Every row gives one point. The last column is the point's height on a tilted bowl or saddle (a function of degree 2), plus a little noise. Count its main directions that bend up, bend down and stay straight.

Points (17 x 4):
[[ 71  11  -1 -19]
 [ 21 -79  14  50]
 [ 28  -9 -30 -17]
 [-14  -7  25  29]
 [ 27 -26   1   0]
 [-44   5 -25  39]
 [-16 -50  45  86]
 [ 15  -2 -24  -7]
 [-12  41  -8  -1]
 [  9  97 -32  14]
 [-10  10  34  19]
 [-15  38   1   1]
 [-30   2 -12  26]
 [ 23 -14  21  12]
 [ 30  -7 -19 -15]
 [-23   9  23  21]
 [ 23 -18  -2  -1]]
Directions: 2 up, 1 down, 0 straight

Points, 22 rows:
[[  6 -42  -1 -20  -7]
 [ 23 -33  17 -14 -17]
 [ 23   7 -18  -6  11]
 [  0 -38  15   4  -7]
 [-30  36  42  30 -29]
 [  4 -20 -15 -21   6]
 [ 46 -23  47 -14 -49]
 [ -4  18   2 -48   1]
 [ 46 104  44 -19   7]
 [ 50 -53  16  20 -63]
 [ 32   1 -15  -3   5]
 [-76  14 -20  -8 -17]
 [ 95 -14 -28  37 -99]
 [-21   7 -27 -22  10]
 [ -5 -11  29 -19  -6]
 [ 19  16  26  -6   2]
 [ -6 -23  -2  22   5]
 [-23 -11 -28 -16  11]
 [-53 -37  21 -31 -24]
 [-50   8   7 -30 -11]
 [  3  18   2  -6  15]
 [ -4   1 -20   1  17]]
Directions: 0 up, 3 down, 1 straight

Points, 41 rows:
[[-54  28 -56  64   2  -3 -31]
 [ -8  -4 -16 -31  11 -43  -1]
 [-16 -17  28  10 -11 -32  -1]
 [ 12  47 -42  34   5  15 -40]
 [ 26  63   3  26 -70 -25 -45]
 [ -7  45 -11 -10  13  26 -37]
 [-22  48 -29 -56 -26 -31 -51]
 [-56  17   5  10  29 -27 -20]
 [-44 -10 -14 -26   0  18 -13]
 [ -1  -6 -36  41  -5   0 -11]
 [  4  40  28 -41 -17  30 -16]
 [-44  -6 -28   9  65  16  -5]
 [-21  20 -84 -39  13 -36   0]
 [-39  39   9  -8 -30   8 -40]
 [ -6  10  -6 -19  36 -20   0]
 [ 14  31 -25  48   8 -21 -19]
 [ 29 -27  31  -9 -28  27  30]
 [ 10  34 -30 -19  -4   0 -31]
 [-14  -4 -17  17  22  40  -5]
 [-38  12   3 -34 -30 -11 -30]
 [ 23   2   8 -35  82   1  82]
 [-62 -11 -24  -2  -4  -5 -15]
 [ 20  32  -8  32  14  49 -13]
 [ 23   2 -23  10  11  79  29]
 [  4  34  39  39 -33  11 -15]
 [ 54  42  -1  -7 -31   5 -19]
 [ 15 -35 -21  21 -46  24  17]
 [-28   9   0 -15  30  -7 -16]
 [-17 -37  18   1  30 -55  27]
 [ 40   6  15   4 -34  99  49]
 [  7 -10  31   6 -17  47  16]
 [-11  16 -32 -38  19 -22 -15]
 [ -5  51  -1 -19 -39 -39 -43]
 [ 19  24  13  49  55  22  27]
 [ 18  31  19  16  -4  15 -13]
 [  2 -50 -44 -34  41  -7  72]
 [-45   9  19  43  17   7 -16]
 [ 29 -23 -25 -18 -11 -38  23]
 [ 17  17 -14  27   6 -37  -5]
 [  6 -11 -26  37 -16  40  -4]
 [-53   6 -28 -33  -3  24 -24]]
Directions: 3 up, 0 down, 3 straight

Points (38 x 7):
[[-24  19  31 -83 -26  -4  62]
 [  8 -12 -29 -19  13   0  -5]
 [ 48  14 -26 -81  38 -37  36]
 [-51  14  -6  40  12  -2  -1]
 [-19   9   1  87  16   3  -7]
 [ 38  -2  -5  -5  -7  12 -22]
 [ -9 -19  -6 -25  20   9 -12]
 [ -8 -22 -60 -46 -43 -21  -3]
 [-34  80  15  25 -23  17  12]
 [  4   3  25  12  39  13 -36]
 [  9 -22   3  -6 -51 -41 -28]
 [ -1  25 -23  10  53  18  10]
 [  8  -2 -21  38 -30   7 -24]
 [-29   6  -9  31  29  21 -13]
 [ 14  11  -1  17  54 -19   2]
 [ 40  26 -22 -22 -10   7  17]
 [ 28  35  26  26  13 -27 -23]
 [ 48   8  36  12  36  16 -64]
 [ 10 -11 -16  40 -22   2 -34]
 [ 19 -21  -2  -8   0  43 -39]
 [-26 -25  27 -23  -6 -32   9]
 [ 28  11  21 -23 -56  -9 -23]
 [-28  24  39  42 -54  30 -34]
 [  3  26   1  21 -10  -7  -5]
 [-51  -9 -29  43  76   9 -23]
 [-21 -24  37 -32   0  28  -9]
 [-56  -7 -20 -11 -12   9  -1]
 [-46 -12 -82   9  65 -16  -6]
 [-11 -17 -15 -14  29 -13  -6]
 [-13  19  38  23  -7 -56 -12]
 [ 59  24   9  23   5 -15 -28]
 [ 28 -65  -7   5 -23   4 -86]
 [-20  12  -5   8   2 -15   3]
 [ 35   4 -32   6 -13  51  -1]
 [ -2  34 -43  -6  20  35  40]
 [-10  50 -69  16  -1 -48  55]
 [ 34  -2 -20 -54 -38 -11  14]
 [-36 -14  16 -60  30 -44  39]]
Directions: 2 up, 3 down, 1 straight

Points:
[[-12 -61 -22 -23  17  52  51 -68  50]
 [-23 -42  24  -6   9 -48  10   7  -4]
 [ 49  10 -23  40  -2 -12   4  51  41]
 [ 24  -8 -15 -30   9   5 -62  39   6]
 [-20  24 -35  -3  26 -10  14   6  33]
 [ 27  58  -6  18  -8   2 -31 -18  37]
 [ -5 -26 -39  -3  -8 -19   8 -50  19]
 [ 29  23  -4  23 -16   3  -7 -15  17]
 [ 23  40  12  52  17  31  -4 -51  41]
 [ 14 -48   9 -11 -26   7 -57 -51  18]
 [ -3  53   7 -15   3 -11 -40   4  23]
 [ 25 -28  46  -6  -3  23  29 -41  -3]
 [ 33   4  22  17  43  38  -1 -27  24]
 [ -1  -5  80   4 -26  23  52 -62   0]
 [ 16  47  -6   3  12  30  43 -45  34]
 [ 43 -52 -23 -12  65  61  33   5  71]
 [ 30  17 -14 -58  15   1  47  -3  32]
 [ 27  -7  28 -49  26 -49  26 -43  16]
 [ 37  21   6 -30  10  38 -37  10   9]
 [ 55  24 -40  15 -20  20  14   4  39]
 [ 19 -21  -2 -22   4 -31 -18 -10   1]
 [-65   3  -9 -24 -16 -15 -20  59  28]
 [  2   4 -11 -35   1  47 -11  16  12]
 [-27 -68 -20 -49  15  15   5   4  33]
 [-29  12 -82 -80  25  23 -25  44  73]
 [ -8 -58  19 -37  33  35   3  49  27]
 [-22 -25 -15   3  65 -17 -44  20  18]
 [-41  43  49   6  12   8 -38  -2  29]
 [ 47 -28 -36 -11  -5  -1 -20   9  21]
 [ 24 -41 -13   1   6  29  -6 -65  25]
 [-26  -6 -51 -19 -31  43   7   2  45]
 [ 22  16  -6  11 -20  21 -18   4  11]
 [ 35  70 -37  14   9  29   4 -22  60]
 [  7 -23  21   4   2  -6 -38  37  -2]
 [-12  16  26 -51 -11 -25  20 -48   8]
 [-35  26  54  22  50  33  -6 -55  44]
 [-45   8 -13   0   8 -45  16  25  22]
 [ 10 -32  68  25   5  22 -13 -19   9]
 [-83  19   4 -36  -6  10 -30  38  37]
 [-42 -42 -63 -40 -41  38 -30 -15  65]
 [ 38  34 -25  10   6   9 -40  -1  30]
 [  6  30 -15  27  15  -2 -22  31  27]
 [ 44  15 -25 -43   5  11 -13 -18  24]
 [-35 -23 -64 -14  40  -3 -12 -21  47]
 [ 16  39  28  10  11  61 -43   7  20]
 [-10 -24  -8  -5  61  -8  22  -3  25]
 [ 13 -27  20 -22 -25   9   4  17  -3]
 [-38  21  -4  14  14 -14   2  -9  19]
 [-22   6  12   6  -3 -19  -7 -29   3]
 [ 36   8  49  -9 -23 -13  13 -18   1]
 [-21  -3 -36 -71 -83 -17  22  18  58]
 [-25  19  73  32  -1   4 -10  14  27]
 [  4 -33 -11  -6   0 -13  27   0   8]
 [ -9  10  17  46   6   2 -14  13  20]
 [ 37   7  17  11  -2 -23 -32 -36  14]
 [ 19 -21 -23  19  13 -66  11  10  18]
 [ 30  -2  12  23  38  15 -42 -19  24]
 [ 21   7  60 -44  -1   2  33 -23   5]
 [ -2  26  30   8   9  -5 -27  22  10]
 [ 17 -51   9  13  48 -23 -10   5  15]
 [-40 -56 -13  28   6 -75   4   6   6]
 [-20  11  28  -2 -52  14 -13  48  20]
 [ 69  21  20  59  -2  41   1  38  41]
 [ 36  29  45 -55  15  24 -61 -41  33]
 [ 32  -2  -9  11 -26  49 -22  10  11]
 [-37  -8 -22 -63   9  11   0 -43  31]
 [-36 -18 -15 -48  12  -3   8 -31  18]
 [-31 -21  -9  -6   2  36   5 -63  22]
 [ 37 -32 -14 -22  32  24   5  32  23]
 [-26 -18  -2  13  13 -22  -3   5   4]
 [ 20 -12 -64 -23  -9  40 -19   9  43]
 [ -5 -17   9 -57  38  39  -7 -28  26]]
Directions: 6 up, 0 down, 2 straight

Points (74 x 9):
[[  2  13 -28  -4  33  34   2  15   3]
 [ 32 -10  24  -6  -9  57 -13 -11 -23]
 [  3 -12 -14 -11  34 -16   6  -3  13]
 [  0   4  26  36   3  48 -13 -46 -38]
 [ -4  25  13 -14  25   9 -11  27   3]
 [-24  -2  -8 -15  66  26  20 -71   2]
 [ 13 -19 -37 -27  22 -77 -10 -31 -11]
 [ 23 -13 -10 -13   0  12 -37  28 -13]
 [ 16  -6 -11   0  75   0  18  29   0]
 [-27  40 -31 -11  -9 -32 -27  34  -8]
 [-23 -18  -8  33 -61  40  17  28 -54]
 [-30  25  34  37  39  -2  54 -13 -34]
 [ 21   2 -26 -23  56 -12 -17  39  -3]
 [-18 -34 -40  -9 -20 -22  -2  40 -13]
 [-33 -38  47   8  19 -21   3  18 -30]
 [  5  28  44 -68  -5  42  22  45 -18]
 [ 27 -20 -39 -13 -17  26  51   7 -23]
 [-29  44  24 -15   3  80   3 -16 -10]
 [ -6  25  -6 -51  -2 -39 -38  21 -11]
 [  5   2  55  20  -7   3  19  -8 -35]
 [-51  10 -26 -15 -89   9 -44  -3 -23]
 [-26 -40 -26 -39  -1 -65 -80  31 -30]
 [ 31  23  66  19 -34 -13 -14   4 -63]
 [ -7  17 -14  16  80 -26  45   5  -7]
 [ -6   5  37 -33  -1  45  26 -37  -3]
 [-58  18  38 -37  35 -20  34  62 -23]
 [-30  24 -18   9  10 -23 -43 -16  -9]
 [-11  26 -21 -19   1  35 -82 -34 -22]
 [ 65   4  13 -23 -17   0   9 -52 -15]
 [-28 -42   1 -24 -13 -38  18 -14  -7]
 [-38  38  18  34 -43 -11  12  10 -39]
 [ 19 -39  -2  45 -13   6  -7 -42 -34]
 [ 36 -27  12 -20  20  -8 -12 -20   7]
 [-22   0   8  33 -19  14  -4  35 -31]
 [ 69  13 -16  14 -12 -16 -40 -25 -45]
 [-21  -1   2 -18 -64  -4   9   5 -22]
 [-48  83 -33 -52 -23  -7 -36 -18 -10]
 [ 23   3 -19   6  23 -16  -6 -35  -1]
 [ 31  30   1 -19 -23 -18   8 -37 -12]
 [ 29 -12  16  11 -37  -6  15   4 -31]
 [  1   4  37 -17  18 -11   3  15  -1]
 [-26  10  14 -43 -16 -18  34   4  -2]
 [  5 -11 -56  -5   7 -19 -17  27  -8]
 [  0  -8  30  40   1 -53  59  28 -59]
 [ 21  17   8  29  -4   8  32  12 -25]
 [ -8  -7  10  23 -32   5  -3 -31 -24]
 [  6   2 -17  19  -8 -42  32   1 -21]
 [ 12  39  10 -16  -9 -34  23  25  -7]
 [-71   8 -12  16 -14 -51   6  12 -25]
 [-16 -36  45  46   0  13 -30  18 -59]
 [ 38  20 -21  -9   9 -14  -7 -53  -8]
 [  8 -52   4  72 -42  -8  41  29 -98]
 [-21  -8  -7 -24  50   3   0 -29  17]
 [ 38   1  20  53  -8 -18   4  32 -60]
 [ 22  24  17 -23  63  26  27  49  -3]
 [  0  -9 -17 -25  -2  11 -11 -59   5]
 [ -6  17  12   0  -2 -82  36 -18 -32]
 [-28  40   2   3  20 -37  16 -38 -10]
 [ 61 -33   7  17  28  18  11 -15 -11]
 [ -4 -56 -11 -13  34 -56 -33  24  -6]
 [ -6 -12 -18  53  25 -17 -50 -18 -34]
 [-33 -16  29  52  26  -2  -1  15 -45]
 [ 70  29  13  -9 -40 -37  13 -54 -50]
 [ 28 -64  25  -2  -4 -45  17  -6 -16]
 [-56 -15  -7 -21 -15 -15 -13 -12   1]
 [  1 -18   1 -21  55 -40  28 -15  15]
 [-34   3  30   5 -26  12 -12 -56 -27]
 [ 12  -7 -11 -57 -77 -43 -16  27 -51]
 [  1 -37  31 -22 -17 -15  -5 -63 -17]
 [ -8  16  12 -14  21 -37  27   5   5]
 [-22 -25 -56  43  18  40  23   7 -34]
 [-30  46  25 -22  13 -60 -49 -46 -45]
 [  2 -40  13  20  38   2   7  -3  -7]
 [ 33  11 -44  12 -56  94  -7 -24 -61]]
Directions: 0 up, 6 down, 2 straight
